Each point is reached from the start by the listed moves, each made once or not at all, plus a little noise. Is the number of moves made odd or even? Then give how often each move was made.
(in the rows, 128 means zero)

Moves:
(1): [185  94 154]
(2): [156 166 125]
(3): [104 133 170]
Start: [146 109 130]
Points:
[204  74 161] => odd (1, 0, 0)
[150 106 129] => even (0, 0, 0)
[153 145 169] => even (0, 1, 1)
[231 113 152] => even (1, 1, 0)

Moves:
(1): [158 166 160  94 142 142  99 130]
(2): [117 151 122 142 112 140 113 136]
(3): [123 117 144 150 130 122 132 154]
(4): [175 150 127 172 124 104 109 103]
(5): [146  99 117 156 154 130  84 112]
(6): [143 150 143 167 125 161 146  96]
(7): [142 151  89 131 166 127 133 118]
(8): [156 130 121 118 110 149 130 150]
Start: [145 144 136 132 123 129 146 128]
Points:
[189 203 104 218 142 111 120 128] => even (0, 1, 1, 1, 0, 0, 1, 0)
[249 200 126 157 178 198  98  95] => odd (1, 0, 0, 0, 1, 1, 1, 1)
[239 210 180 244 143 158  61  89] => even (1, 1, 1, 1, 1, 1, 0, 0)

Moves:
(1): [159 132 124 131 124 137 141 126 142 140 120 132 134 139]
(2): [ 97 185 113 102 151 103 123 107 116 149  90 146 117 102]
(3): [112 143 138 137 126 107 135 128 147 108 143 123 114 131]
(4): [146 109 148 181 125 114 157 115  96 111 144 131 150 113]
(5): [115  89 123 154 149 127 138 106 131 153 149 147 127 152]
(6): [128 155 140 134 137 158 116 117 132 134 164  89 120 145]
(7): [ 63 139 108 137 118 100 162 140 105 120 103 128 150 150]
(8): [141 133 121 141 143 116 123 157 128 132 136 126 126 126]
(9): [131 107  81 120 149 143 111 102 153 120 107 108 144 123]
(10): [104 148 122 143 112 136 136 141 141 162 160 134 119  90]
(11): [132 144 103 116 108 112 124 112 113 129 145 134 126 129]
(12): [104 130 123 153 149 146 123 120 116  86 119 164 142 152]
Start: [125 120 152 143 157 113 121 193 108 142 152 170 170 148]
Points:
[ 75 119 146 225 223  87 146 132  57 131 143 249 196 164] => even (0, 1, 0, 1, 1, 0, 0, 0, 0, 0, 0, 1)
[ 23 192 131 191 157  53 193 176  54 167 129 199 186  83] => even (0, 1, 0, 1, 0, 0, 1, 0, 0, 1, 0, 0)
[ 53 227  33 157 217 106 120 145  90 122 116 170 205 189] => even (1, 1, 0, 0, 0, 1, 1, 1, 1, 0, 1, 1)
[ 84 174  99 148 154 125 105 163 161 155 232 120 150 123] => odd (0, 0, 1, 0, 0, 1, 0, 0, 1, 1, 1, 0)
[150 159 106 150 122  98 128 228 127 199 202 183 161 122] => even (1, 0, 0, 0, 0, 0, 0, 1, 0, 1, 1, 0)

Moves:
(1): [137 115 121 139 158 120 129 122 119 114 121 125 142 129 133 122 125 134
 127 129 137 126 127]
(2): [138 141 133 135 122 133 114 138 135 123 131 130 114 111 132 127 127 131
 140 130 123 139 120]
(3): [130 135 129 117 122 124 124 136 129 126 119 126 131 148 142 134 117 122
 115 137 120 119 113]
(4): [115 115 138 130 135 131 154 131 123 138 117 141 123 117 125 120 126 119
 125 128 140 133 123]
(5): [116 129 129 131 135 127 127 128 128 136 122 128 125 135 120 135 130 122
 137 126 121 128 125]
(6): [131 124 123 126 134 142 138 118 132 117 129 136 126 135 125 125 127 139
 132 119 117 128 127]
(7): [131 132 121 124 135 118 139 126 118 129 112 113 128 134 138 118 140 140
 130 134 131 125 124]
(8): [127 130 103 121 143 140 134 133 130 128 120 135 115 128 149 123 129 140
 131 130 123 133 141]
(9): [136 124 120 130 129 129 133 132 138 125 139 119 134 124 142 126 135 129
 127 136 123 130 126]
(10): [121 136 127 135 125 140 127 138 124 150 135 142 140 143 121 120 128 137
 123 135 125 133 124]
(11): [138 143 121 118 145 116 133 122 123 137 133 118 136 121 140 140 122 131
 117 130 134 128 122]
(12): [128 119 134 114 126 124 136 127 127 123 137 138 146 120 121 125 137 133
 134 137 138 136 138]
(13): [120 132 134 128 128 129 126 115 116 145 114 124 158 126 122 137 124 115
 121 127 124 124 133]
(14): [121 132 121 136 122 137 135 130 121 120 131 133 135 139 128 127 134 125
 134 120 133 141 132]
(15): [145 123 137 124 121 107 125 115 120 134 137 125 126 125 143 127 134 124
 126 136 138 134 126]
(16): [129 124 136 127 120 122 126 130 125 134 130 120 138 131 121 139 131 135
 119 134 128 148 132]
(17): [134 141 117 117 125 114 123 135 126 136 136 127 134 128 118 117 143 124
 110 133 114 149 136]
(18): [124 126 132 124 132 134 119 127 127 128 128 126 127 136 131 123 135 130
 126 120 124 131 128]
(19): [135 124 134 137 129 123 125 128 108 119 137 113 131 137 134 123 124 130
 136 121 117 122 128]
(20): [120 113 145 141 129 142 122 116 117 102 126 136 113 130 119 123 133 120
 129 145 142 103 125]
Start: [116 137 124 121 115 125 134 150 140 108 134 135 157 122 128 116 122 116
 121 112 135 125 109]
Points:
[139 126 142 129 129 136 113 147  95  84 153 132 228 158 124  95 145 132
  98 150 104 151 103] => odd (1, 1, 1, 0, 0, 1, 0, 0, 1, 1, 0, 1, 1, 0, 0, 1, 1, 1, 1, 1)
[ 91 131 125 128 139 181 151 152 131  73 107 173 112 152 146 103 128 108
 137 115 126 131  93] => odd (0, 1, 1, 1, 1, 1, 0, 1, 0, 0, 0, 0, 0, 1, 0, 0, 0, 1, 0, 1)
[111 130 117 101 123 137 132 176 121 125 149 133 191 173 158 112 136 147
 117 138 101 156 112] => odd (0, 0, 1, 0, 1, 0, 0, 1, 1, 1, 0, 1, 0, 0, 0, 1, 0, 1, 1, 0)
[108 171 124  92 124  97 137 158  73 156 133 105 249 184 127 120 148 126
  86 128 110 175 111] => even (0, 0, 1, 0, 1, 0, 1, 0, 0, 1, 1, 1, 1, 1, 0, 1, 1, 1, 1, 0)
[161 160 110 113 134 121 139 139 135 127 153 124 166 130 175  97 148 152
 117 127 127 147  84] => even (0, 1, 0, 0, 0, 1, 1, 0, 1, 1, 1, 0, 0, 0, 1, 0, 0, 1, 0, 0)
[108 114 105 138 165 128 166 133  66  88  96 127 186 136 143  78 151 112
 111 125 146 127 129] => odd (1, 0, 0, 1, 0, 0, 1, 1, 0, 0, 0, 0, 1, 1, 0, 0, 1, 0, 1, 1)
[136 133 109 127 173 114 183 144  80 117 135 141 190 135 168  96 146 165
 138 131 145 189 108] => even (1, 1, 0, 1, 1, 1, 1, 1, 0, 1, 1, 1, 0, 1, 1, 1, 0, 0, 1, 0)
[160 158  85  86 149  95 132 172 138 101 147 125 193 111 174 117 140 143
  88 153 121 181 114] => odd (1, 1, 1, 0, 0, 0, 0, 1, 1, 0, 1, 1, 0, 0, 0, 1, 1, 0, 0, 0)
[104 108  96 110 172 135 184 151 109  92 104 150 177 127 159  79 155 141
 131 116 163 153 126] => odd (1, 0, 0, 1, 0, 0, 1, 1, 0, 0, 0, 1, 0, 1, 0, 0, 0, 1, 0, 0)
